Each row of a before or after table is a point. One or more steps were done to the points. Then noise was added and the rows were shuffled. The steps act on how far a point lies along the listed directions, d1 being the first. Write out the steps. A step turns or swaps two directions, mirrors them in a line or flattens them onto one, adds a multiple of one to another, or multiplies one. Angles are multiples of 10 degrees, from the lower direction toward the higher: turns from -170 to 170, lines from 10 to 170 but not 90. Use the fewest steps. Two steps may share a direction if one is a turn and the other turns, adds or multiplies; they go together, in the order done. Otherwise the lowest direction goes first.

Directions:
(1): -13, 40
(2): -40, -13
Before (10 x 2):
-13, -35
21, 35
-29, -28
25, -31
-15, -12
1, 69
-14, 13
-9, 14
-53, 21
34, 14
After, 10 rows:
31, 40
-13, 17
17, 80
12, -33
-40, 26
32, 14
-17, -16
-19, -38
-34, -31
-5, 11
Steps: add -0.3 times d1 to d2

Directions:
(1): 7, -57, -7, -13
(2): -9, 4, 41, -42
(3): -47, -14, 19, 27
(4): -34, 7, -38, -29
Before (11 x 4):
-23, -10, -6, -3
-37, -8, -6, 5
31, 2, -39, 3
-18, -38, -6, 28
-4, 23, 41, -9
62, -38, 7, 11
6, -2, 10, -20
-5, 19, 36, 13
22, 26, -13, 21
-22, -5, 28, -10
5, 12, 66, 14
After (11 x 4):
52, -101, -22, -23
12, 22, 81, 24
4, 39, 56, 29
2, 51, 56, 4
-26, -71, -29, 4
26, 0, -42, -1
-38, -5, -7, 4
-23, -6, 30, -7
-26, -16, -11, -7
30, 55, 3, 38
5, -10, 8, -25
Steps: multiply d1 by 2.5; turn d1 and d4 by 20 degrees

Directions:
(1): -2, 15, 54, -15, 43, 0
(2): 31, 27, -27, -21, 18, 45
Before (14 x 6):
-14, -6, 71, -10, 42, -20
-12, 1, 48, -1, 14, -9
-17, -8, 48, -6, 29, -1
-22, -8, -7, 7, -5, -23
-38, -56, 38, 34, -30, -80
15, 33, 87, -23, 56, 1
-41, -52, 60, 31, -13, -68
-5, -19, 15, 11, 7, -6
10, 41, -13, -6, 30, 28
18, 45, 16, -22, 25, 26
-3, 13, 43, -3, 28, 3
-8, -9, 13, 2, 0, -1
1, 6, 36, -13, 32, 15
21, 8, -33, -13, 6, 33
After, 14 rows:
-37, -45, 68, 25, -5, -81
23, 45, -2, -21, 19, 34
-4, 6, 62, -20, 52, -1
-4, -17, 16, 9, 11, -2
13, 39, -27, -4, 22, 29
-36, -37, 84, 19, 13, -61
-5, -4, 15, -1, 5, 1
-11, -1, 42, -11, 35, 12
6, 17, 35, -9, 32, 15
-26, -7, 0, 6, 1, -26
8, 10, 23, -15, 32, 25
-4, 5, 47, -8, 23, 2
31, 46, 66, -32, 58, 25
18, 1, -44, -9, -7, 26
Steps: turn d1 and d2 by 20 degrees

Directions:
(1): 43, -16, 28, 39, -42, -10, -34, -17, -8
(2): -24, -27, 0, 9, -56, 32, 42, 7, 22
(3): 61, -31, -19, -25, 11, 6, 10, 32, 30
(4): 1, 1, -8, 18, 8, 59, -22, 41, -43
Before (9 x 9):
-6, -7, 28, 38, -64, -18, -14, -45, 7
8, -22, -1, -21, -20, 28, 43, -6, 38
56, -54, -4, -29, -24, -6, 45, 5, 69
-45, 2, 8, 27, -35, 27, 0, -5, -1
52, -9, -15, -37, 14, -64, 0, 1, 43
37, -16, 24, 25, -71, 4, -8, -4, 9
11, -15, -18, -16, -9, -1, 26, 34, 42
40, -21, -6, -32, 9, 28, 12, 52, 19
-20, -20, 22, 27, -52, 39, -6, -12, -22
After:
58, -27, -2, -17, -42, 3, 18, 17, 37
-26, 5, -12, -43, 24, 30, 33, 44, 13
-20, -2, 1, -31, -13, 14, 50, -21, 38
20, -44, 12, 14, -58, 31, 5, -4, 6
-11, -17, 13, 33, -50, 15, -5, -10, 11
12, 19, -30, -52, 51, -58, 3, 8, 26
56, -30, 11, 13, -46, -26, -8, -22, 36
-7, -20, -21, -61, 23, -13, 67, -2, 65
-32, 9, -18, -23, 5, -10, 32, 22, 35
Steps: turn d1 and d3 by 60 degrees; turn d2 and d4 by -20 degrees

Directions:
(1): -62, -3, -7, 15, -1, 16, -47, 20, 22, -40, 37, -3
(2): 2, 21, 28, 28, 5, -49, -41, 14, -51, 2, -10, -38
(3): -40, -26, -18, -11, -14, 9, 29, 20, -40, 52, 32, -30
(4): -42, -3, -25, 5, -41, -26, 19, -39, 10, -19, -51, -27
(5): 18, -44, 12, -17, -36, -53, -7, 37, 45, 8, 11, -2
Before, 12 rows:
-62, -32, -14, -9, -34, -26, 2, 3, -10, 41, 8, -33
-38, -28, 18, -11, -3, -31, -25, 65, -17, 22, 77, -25
-8, -2, 20, -9, 15, 18, -33, 48, 2, 29, 67, 4
-53, -11, 12, 21, 2, 11, -21, 35, -24, 28, 49, -21
-21, -2, 14, 9, 22, -6, -53, 59, 5, 16, 44, 0
34, 70, 35, 11, 36, -35, -3, -10, -65, -12, -51, 0
27, 22, 1, 0, 12, -26, 11, -26, -10, 13, -42, 7
-65, -13, 6, 22, 0, 57, -34, 48, -3, -1, 50, -21
12, 9, 13, 20, 6, -19, 11, -17, -25, -3, -37, -18
46, 38, 16, 19, 59, 19, 2, -17, -79, 20, -19, 15
-45, -12, -18, 10, -33, 4, 20, 3, 18, 3, -16, -17
-37, -24, -23, -24, -17, 20, 23, 41, -4, 22, 59, -12
After:
23, 39, 32, 27, 41, -18, -56, 25, -15, -4, -11, 1
-16, 54, -24, -14, 25, 44, 56, -51, -18, -28, -51, 31
9, 20, -21, -5, 42, 74, 19, -44, 16, -31, -15, 60
23, 1, 22, -5, 12, -9, -18, 67, -13, 11, 64, -1
-11, -2, -11, 4, 8, 28, 40, -26, -15, 9, -20, -3
-3, 4, -29, -14, 2, 8, 36, -34, 13, 14, -27, 13
-11, 9, 45, 39, 18, 21, -71, 54, -20, -12, 32, -24
38, 33, 47, 15, 31, -7, -55, 24, 5, -4, 18, 11
-3, 23, 34, 33, 34, 10, -35, 26, -33, 20, 38, -2
-10, -13, 14, -6, 13, -7, -8, 26, -49, 70, 36, -18
42, 32, 49, 10, 46, -30, -35, 35, -56, 16, 36, -10
-30, -15, -3, 11, -23, -4, 8, 38, -13, 31, 15, -26
Steps: turn d2 and d5 by -60 degrees; turn d1 and d2 by 50 degrees; turn d3 and d4 by -60 degrees
